Rows are points. The ring and each string are closed loops that go straight from each point to the next, and from the last back to the first. Before rounding, they use only three directions, however many columns there are. Count how often each string passes through the ring. Passing back the other way cancels.
In the rows, zero is written as 128.

Ring, 8 rows:
[[191 101 132]
 [193 128 170]
 [166 140 191]
 [140 135 185]
 [120 129 149]
 [126 123 107]
 [145 107  86]
 [175  89 103]]
String:
[[163 123 150]
 [162  95 170]
 [193 109 180]
 [223 124 165]
 [212 136 136]
 [188 145 127]
 [211 122 110]
 [201  86 108]
 [185  50 118]
 [164  59 138]
 [168 112 138]
 [206 152 139]
 [212 156 159]
 [184 148 154]
 [158 101 162]
 [160  99 192]
 [173 134 215]
 [185 169 202]
 [187 175 171]]
Times through: 1

Ring:
[[140 139 197 118]
 [147 137 167 151]
 [134 125 117 167]
 [ 82 122 108 125]
 [108 120 140 106]
 [141 126 181 103]]
String (31 x 4):
[[ 45 129  91 133]
 [ 69 129 111 131]
 [ 97 127 124 134]
 [143 115 114 151]
 [101 115  87 148]
 [ 51 123  85 129]
 [ 35 130 104 114]
 [ 53 131 120 112]
 [  7 131 105  92]
 [ 50 122 111  97]
 [ 46 132 136  93]
 [ 92 131 148 114]
 [144 118 145 124]
 [157 113 149 118]
 [133 116 161  93]
 [ 90 128 170  79]
 [ 84 133 165  93]
 [126 126 154 122]
 [143 123 150 131]
 [109 129 156 112]
 [151 118 150 126]
 [161 109 145 116]
 [102 114 137  91]
 [ 44 126 130  82]
 [ 70 130 136 106]
 [117 123 136 127]
 [146 116 129 139]
 [101 126 130 127]
 [129 120 128 138]
 [147 112 108 152]
 [ 84 117  80 147]]
Times through: 4

Ring, 7 rows:
[[155 179 190 127  49 125 151 110]
 [147 201 195 122  76 132 128 134]
 [122 187 180 130 123 125 112 163]
 [104 120 130 151 167 118 120 188]
 [ 94  75 111 165 162  97 142 171]
 [ 90  88 140 161 119  73 158 128]
 [125 136 175 143  64  91 163 100]]
String:
[[159 197 176 122  97 156 119 162]
 [137 249 227 110  81 129 106 137]
 [119 217 221 121  77 103 122 118]
 [130 148 164 139  97 116 141 138]
 [168 135 145 138  72 145 158 137]
 [177 140 162 135  30 134 176 101]
 [131 153 197 137  29  83 173  72]
 [104 164 207 137  56  67 155  82]
 [117 156 183 138  81  93 146 114]
 [140 190 210 126  39 103 152  91]
 [155 229 229 113  28 120 139  94]
 [114 222 226 120  77  98 120 116]
 [128 146 160 140 106 118 137 145]
 [162 148 144 136 100 154 138 162]]
Times through: 2
String:
[[ 60 114 167 157 133  50 141 125]
 [ 70 106 163 158 119  53 150 116]
 [113 122 154 149 106  97 149 132]
 [138 101 138 151  82 111 169 123]
 [132 123 170 145  50  90 175  89]
 [159 139 173 138  28 113 178  88]
 [176 140 156 136  47 141 168 117]
 [139 153 169 137  81 118 147 128]
 [109 191 210 129  78  88 133 110]
 [166 223 213 114  40 139 136 113]
 [175 218 198 114  57 157 129 135]
 [165 167 158 130  90 155 135 156]
 [114 176 183 133 111 109 123 144]
 [ 99 198 196 129 128 104 105 155]
 [ 83 205 193 129 164 106  85 181]
 [ 91 159 171 141 143  96 115 159]
 [111 134 148 146 136 112 129 163]
 [129  96 106 155 157 139 134 192]
 [107  64  84 167 190 126 132 207]
 [ 62  65 107 171 197  78 129 185]
 [ 64 112 155 158 152  64 132 146]
 [102 114 146 152 127  94 142 145]]
Times through: 0

Ring (7 x 11):
[[169  86 103  92 131  83 126 157 129  39 139]
 [153  77 138  99 147 115 131  99 109  51 139]
 [131 103 148 137 154 138 141  82 113  74 142]
 [120 128 140 167 151 141 149  99 129  84 144]
 [116 150 104 167 138 114 134 134 124 106 137]
 [131 136  80 128 127  81 114 156 109 103 130]
 [159 103  87 100 126  74 119 168 123  59 134]]
String (24 x 11):
[[133  84 154 109 157 134 128  58  85  80 136]
 [125 101 146 126 154 134 130  67  90  92 136]
 [118 117 161 166 160 158 154  70 123  81 146]
 [126 132 148 188 152 153 168 114 163  59 154]
 [134 124 126 157 143 125 148 128 142  68 145]
 [127 125 119 145 142 117 134 117 118  88 138]
 [109 142 119 160 145 124 130 100 103 118 134]
 [104 160 124 194 146 139 149 114 133 110 142]
 [105 155 124 186 147 137 145 109 127 110 141]
 [104 160 136 207 150 152 160 110 147  98 148]
 [117 148 146 208 152 158 173 118 170  69 155]
 [128 127 140 171 149 141 157 114 147  67 148]
 [135 114 129 142 145 123 140 115 126  71 142]
 [129 106 125 117 146 114 121  91  89  96 132]
 [129  81 155 101 158 133 121  45  70  90 132]
 [150  65 159  96 156 132 134  67  99  51 140]
 [160  77 143 109 147 121 143 112 132  31 146]
 [159  89 131 118 142 114 143 130 140  35 145]
 [147  98 120 113 140 106 129 121 115  65 138]
 [149  83 121  88 142 100 116 104  91  71 132]
 [168  53 135  65 145 101 120  98  96  39 136]
 [174  50 147  76 148 113 135 102 118  18 143]
 [161  74 144 107 147 121 143 109 130  31 145]
 [152  63 163  96 157 134 137  66 103  45 142]]
Times through: 3
String:
[[137 116  97 114 133  90 115 135 102  91 131]
 [140 113  88 101 129  78 107 140  94  95 127]
 [157 105  71  84 120  57 103 173 104  77 127]
 [176  96  79  94 120  64 124 197 145  33 138]
 [172  96  98 109 127  84 137 181 154  26 144]
 [155 103 111 121 135 100 136 149 139  49 142]
 [148  97 109 101 136  94 119 126 104  73 133]
 [164  73 111  73 135  85 114 127 100  53 133]
 [185  52 127  69 138  93 131 137 130   7 143]
 [177  60 136  86 142 106 139 127 134  12 145]
 [166  72 139 102 145 115 142 120 135  24 146]
 [163  54 155  82 153 123 133  80 105  34 141]
 [144  67 150  84 154 122 119  59  75  72 133]
 [135  93 132 107 148 116 121  85  88  85 133]
 [140 108 123 129 142 114 135 120 122  69 140]
 [142 107 139 146 147 131 151 117 143  51 147]
 [128 108 166 163 160 159 161  77 137  60 150]
 [116 118 156 160 158 153 147  68 113  89 143]
 [114 122 137 147 152 134 132  78  97 106 136]
 [122 120 122 135 145 118 125  98  98 101 134]
 [132 124 122 150 142 121 141 124 131  76 142]
 [120 149 129 193 145 140 161 132 160  76 150]
 [105 171 121 214 144 142 160 134 158  99 148]
 [ 99 168 104 184 140 121 133 122 115 131 135]
 [112 140 100 140 138 103 114 113  88 127 128]
 [133 123 108 136 137 105 129 131 118  86 136]
 [137 137 102 158 133 106 143 161 150  71 143]
 [128 154  76 155 125  86 126 175 132 101 134]
 [120 152  54 121 119  60  93 165  83 139 119]
 [128 126  77 104 127  72  96 137  76 122 121]]
Times through: 2

Ring (6 x 14):
[[124  87 114 152 130 137 113  85 148 137  95 178 129 127]
 [114 115  80 179  93 120 136  99 143 138 146 121 123 158]
 [118 124  93 188  61 102 137 143 132 118 207  70 141 185]
 [137 101 143 167  78 108 119 164 131  96 204  92 163 174]
 [164  87 171 160 111 123 135 151 148  88 179 139 158 155]
 [167  77 167 152 141 139 137 115 161 102 128 188 143 130]]
String (29 x 14):
[[180  98 155 179 123 129 177 126 168  93 173 157 136 152]
 [206  85 183 172 153 143 192 115 185  85 151 201 133 135]
 [175  62 187 138 165 150 129 105 167 101  98 224 144 112]
 [147  65 165 133 149 144 100 105 150 115  92 203 148 116]
 [134  87 137 153 116 128 111 119 142 117 134 152 146 141]
 [142  90 134 159 122 131 128 110 150 118 131 162 138 139]
 [132  90 131 156 111 126 114 119 142 118 138 146 144 145]
 [144 101 120 172 113 127 147 108 155 119 146 149 130 149]
 [133  97 103 166 129 137 140  78 158 137 105 176 117 133]
 [109  91  90 153 129 138 108  68 147 152  77 179 119 124]
 [106  88 107 147 114 130  90  96 134 140 103 155 137 134]
 [116  88 121 149 107 125  94 115 133 127 127 142 146 142]
 [130 115  95 183  94 119 150 110 149 126 162 121 126 162]
 [122 139  57 207  73 110 177 103 151 136 186  90 111 179]
 [112 144  48 210  58 104 170 111 143 137 199  69 114 188]
 [101 116  82 175  70 108 114 125 126 133 172  86 139 171]
 [122  96 122 159  97 119 108 127 134 120 152 124 147 154]
 [138 119 105 189  82 112 157 131 146 113 194  99 134 174]
 [132 131  94 200  59 101 162 147 140 110 226  65 137 192]
 [116 124 103 186  46  94 127 168 122 107 234  44 156 196]
 [125 123 116 187  44  92 131 180 122  97 249  39 161 200]
 [148 122 123 193  67 102 162 162 142  95 235  73 148 190]
 [140 102 134 170  91 115 131 144 140 104 184 112 150 165]
 [132  88 147 152  97 118 101 147 131 105 166 122 161 156]
 [151  83 182 150  92 112 103 180 129  80 201 109 179 165]
 [183  94 188 173  98 114 157 179 151  67 226 115 167 172]
 [175  80 195 155 115 123 132 165 149  75 188 143 169 154]
 [147  78 166 146 118 127 107 139 141 100 148 153 159 142]
 [140  87 145 154 113 126 115 128 142 110 147 146 150 146]]
Times through: 3
String, 32 rows:
[[111 147  43 213  56 103 173 110 143 139 201  66 112 190]
 [101 110  86 169  81 114 109 116 129 136 153 104 137 162]
 [111 104 100 165  90 118 111 117 133 131 149 117 139 157]
 [132 108 109 175  96 119 139 118 145 121 162 123 134 159]
 [131 128  75 199  87 116 173 102 154 131 173 110 114 170]
 [114 131  48 198  93 121 168  74 155 152 141 124 100 160]
 [ 99  97  79 156 117 133 103  71 140 156  85 163 119 131]
 [105  77 115 136 127 136  77  89 134 143  80 175 139 122]
 [124  85 129 148 117 130 101 111 139 125 119 157 144 137]
 [145 100 124 171 114 127 145 111 154 117 148 149 132 149]
 [160  82 140 157 154 147 148  81 170 122  95 210 123 119]
 [164  64 166 138 170 154 126  83 168 116  73 235 133 105]
 [152  60 173 130 157 147 101 102 154 113  85 215 148 110]
 [142  72 159 139 133 136 101 117 145 112 115 178 151 128]
 [138  89 139 156 113 127 117 123 143 113 143 148 146 145]
 [171  98 147 176 122 130 169 120 165 100 163 158 134 150]
 [200  89 175 174 146 140 189 117 181  87 156 191 133 139]
 [181  72 184 151 152 143 146 117 168  94 128 202 145 126]
 [162  62 183 134 153 144 111 115 155 102 105 206 152 118]
 [140  72 158 139 132 135  99 117 144 113 115 177 152 128]
 [153  91 141 163 123 131 141 114 156 110 141 163 138 142]
 [162  88 144 163 138 139 151 100 165 112 124 185 130 133]
 [154  76 144 149 156 148 133  80 165 124  84 215 127 114]
 [142  80 128 150 151 147 127  74 161 133  78 209 123 115]
 [143 100 108 171 129 136 153  82 163 131 115 175 117 136]
 [113  92  88 155 134 141 116  60 152 154  72 188 114 121]
 [103  96  86 156 116 132 104  78 140 151  93 160 123 133]
 [103  94 100 152 105 126  93 100 132 140 114 142 137 141]
 [128 102 114 168 100 121 127 117 142 122 151 130 138 154]
 [130 115  96 183  91 117 149 114 147 124 168 116 128 164]
 [124 137  64 205  72 109 174 109 149 132 190  88 115 181]
 [126 151  48 222  60 104 197 110 153 132 212  70 107 193]]
Times through: 5

Ring, 6 rows:
[[136 120 158 146 118 135 125 118 136 128 128 176  97 162]
 [139 162 164  86 180 126 117 119 134 115 119 147 110 117]
 [116 171 112  74 192 121 110  98 106 138 178  84 146  98]
 [ 97 144 101 100 159 129 106  97 112 145 174  80 137 106]
 [ 91  88 142 158  89 149 107 120 155 132 102 147  83 143]
 [106  73 141 193  60 149 120 117 147 140 124 174  82 179]]
String:
[[121 184 150  45 217 122 104 114 130 113 121 102 125  76]
 [113 143 138 101 159 131 110 112 132 127 132 121 115 114]
 [106 141  94 115 149 128 113  93 103 152 196  89 143 124]
 [ 89 143  68 107 154 127 106  84  93 162 218  53 158 108]
 [ 83 127 131 100 148 140  96 114 146 127 109  99 106  94]
 [ 92 113 160 117 129 145 100 126 164 116  73 138  82 110]
 [107 115 116 145 115 136 116 104 122 146 164 125 117 145]
 [ 95  86 114 175  79 145 114 106 132 150 152 135 103 160]
 [ 88  46 169 206  34 162 110 134 183 125  57 196  47 174]
 [105  68 169 188  60 154 115 131 171 124  75 194  60 172]
 [114 114 148 139 118 139 115 117 142 129 119 152  96 143]
 [117 102 116 171  92 137 124 103 118 151 175 145 114 171]
 [132  85 110 210  59 137 138  98 107 163 204 171 116 212]
 [148 110 182 161 104 138 131 128 149 119 104 211  79 178]
 [134 132 181 118 142 136 118 128 153 111  89 178  86 137]
 [123 132 134 128 136 132 119 109 124 136 152 138 116 141]
 [126 142 115 123 146 126 122  99 106 145 186 121 134 141]
 [138 181 135  70 201 118 118 105 109 128 166 113 139 107]
 [133 198 139  41 229 116 111 107 113 120 152  97 141  81]]
Times through: 4
String (30 x 14):
[[116  44 126 249  10 152 134 110 134 159 162 199  84 230]
 [125  68 161 209  48 149 129 124 153 135 113 209  71 202]
 [127  95 172 169  88 144 123 127 156 123  97 196  75 172]
 [138  93 163 184  79 141 131 121 143 131 123 203  83 191]
 [137 107 123 179  91 133 134 103 111 152 188 166 117 190]
 [126 120 113 154 114 131 126  99 108 151 191 137 127 165]
 [126 129 145 130 133 133 119 113 131 130 137 150 107 144]
 [137 145 193  98 162 134 115 133 159 101  70 178  82 123]
 [144 161 198  79 183 129 115 133 156  97  71 174  88 113]
 [146 177 213  54 208 128 111 139 164  85  48 173  84  93]
 [145 189 178  48 220 120 114 123 137 102 103 140 114  91]
 [143 203 152  37 235 114 113 111 117 114 142 110 137  83]
 [132 193 158  40 226 119 108 115 128 110 121 111 126  78]
 [122 170 148  67 196 125 108 114 130 118 125 114 121  93]
 [116 147 150  94 165 132 109 116 138 121 117 128 109 109]
 [112 179 127  53 209 122 103 105 119 125 147  83 137  77]
 [103 175  86  67 198 119 105  88  93 148 204  51 162  86]
 [ 95 164  71  82 182 121 105  83  88 157 221  44 166  93]
 [ 93 145  67 108 155 125 108  83  89 163 224  55 160 112]
 [ 88 133  66 121 140 129 108  84  93 165 221  60 155 119]
 [ 78 125 107 108 142 138  97 104 131 140 142  82 120  99]
 [ 90 117 150 114 133 143  99 122 158 120  87 127  89 107]
 [ 81 100 156 127 115 149  96 127 170 118  67 135  76 111]
 [ 81  85 128 159  87 149 104 115 151 138 113 130  90 138]
 [ 95  93 112 166  88 143 113 105 129 149 156 128 108 154]
 [104 104 133 151 104 141 113 112 138 137 133 142 100 147]
 [103  92 161 156  93 148 110 126 162 123  85 167  75 147]
 [ 98  58 180 192  51 159 111 137 184 118  49 202  46 169]
 [101  47 136 227  24 155 122 117 150 148 126 187  74 202]
 [109  71 111 210  49 145 126 103 123 159 175 160 103 197]]
Times through: 2
